Rows are points. A path goes straight from each point to the next, and from the last back to the first. The post is the endless flat space through its rows: a point in 2 columns, a line in 3, a plane in 4, and so on, so that a path can go around it. How many times does the path go around the post? Going back the other way cancels.
In the rows, zero is written as 128.

Post, 2 rows:
[[103 113 151]
 [154 172 107]]
Path, 20 rows:
[[111 168 158]
 [193 189 137]
 [145 111 140]
 [ 86  72 138]
 [139 178  93]
 [139 190 117]
 [167 185 161]
 [151 106 151]
 [114 100 141]
 [ 86 101 128]
 [ 75 155 142]
 [131 189 157]
 [123 110 195]
 [166 108 133]
 [187 164 126]
 [176 182 145]
 [109  93 170]
 [155 156  93]
 [ 66 104 122]
 [124 211  90]]
Times around: 3

Post, 5 rows:
[[135 115 110  97 169  93]
 [114 102 138 132 158 172]
 [149 179 102 164 107  69]
 [138 137 136 120  73 136]
 [111 113 128 148 134 109]]
Path, 33 rows:
[[130 105 135 149 100  88]
 [128 102 103 141 175 112]
 [ 99 130  93 180 174 127]
 [103 121 110 133 204 183]
 [148 143 129  50  59 101]
 [121 150 158 172  96 136]
 [170 166 133 159  77  85]
 [134  98 101 160 167 108]
 [130  54  94  45 130 103]
 [ 94  73 166  68  87 193]
 [159 220 133 105  87 109]
 [155 194 111 183 225 126]
 [144 112 121 106 176  49]
 [186 104 138  31  73 181]
 [135  57 147  42  72 175]
 [100 114 105 173 175 115]
 [127 183 130 106 148 149]
 [169 211 120 130 137 149]
 [ 93 115 159 164 140 171]
 [119 106 147 130 127 116]
 [145  90 116 157 118  73]
 [162 126 101 122  92 119]
 [137 136 114 106  63 140]
 [140 215 103 172 137 128]
 [108 122 134 118 147  86]
 [ 99 103 146 124 202 137]
 [160 115 149  84 126 109]
 [147 102 143 128  55 115]
 [113  73 114 149 111 100]
 [152 143  95  86 103  62]
 [ 75  84 159 109  40 143]
 [106 151 143 130 118  72]
 [132 128 173 159 138 170]]
Times around: 5

Post:
[[136 127 100 166  88 133  84  97]
 [125 130 110 155 109 139 152 145]
 [122 142 160 127 111 128 139 169]
 [166 130  93 139 134 120  78 115]
 [ 73 137 185  57 159  95 124 105]
 [ 95  94 181 137 134 130 154 139]
 [101 146 158 139 136 147 124 141]]
Path (26 x 8):
[[ 90 209 118 161  90 158 139 125]
 [107 132  82 195  86 131 130  93]
 [ 98 162 108 146 201 168  91 167]
 [ 87  77 108 164  30 155 152 121]
 [160 175 119 108  88 122 104 134]
 [ 88 165 153 106 175 130 129  72]
 [117 149 163 149 148 113  95 144]
 [ 70 166 101 208  37 156  89 149]
 [136  31 123 132 109 113 126 146]
 [166 204 196  59 140 145 136 240]
 [ 99 197 152  67 135 112 159 127]
 [127 109 150 163 139 104 103  96]
 [ 95 110 100 158  72 110 105  92]
 [118 179 117  75 162 127  59 178]
 [ 95 124 122 162 128 173 106  89]
 [137  13 155 219  60 139 150  83]
 [127 136 154 167  66 126 149 122]
 [122 163 117 143 127 133  82 132]
 [123 109 166 153 127 146  68 136]
 [119 103 146 112 117 144 167 142]
 [ 81 123 140 127  57 109 151  57]
 [ 87 110 165 193 170 140 133  78]
 [ 81 112 183 106 196 116 118 137]
 [138 107 110 123 173 113  98 139]
 [158 129  93 125  77 137  55 132]
 [112 139 123  52 210 127 117  62]]
Times around: 5
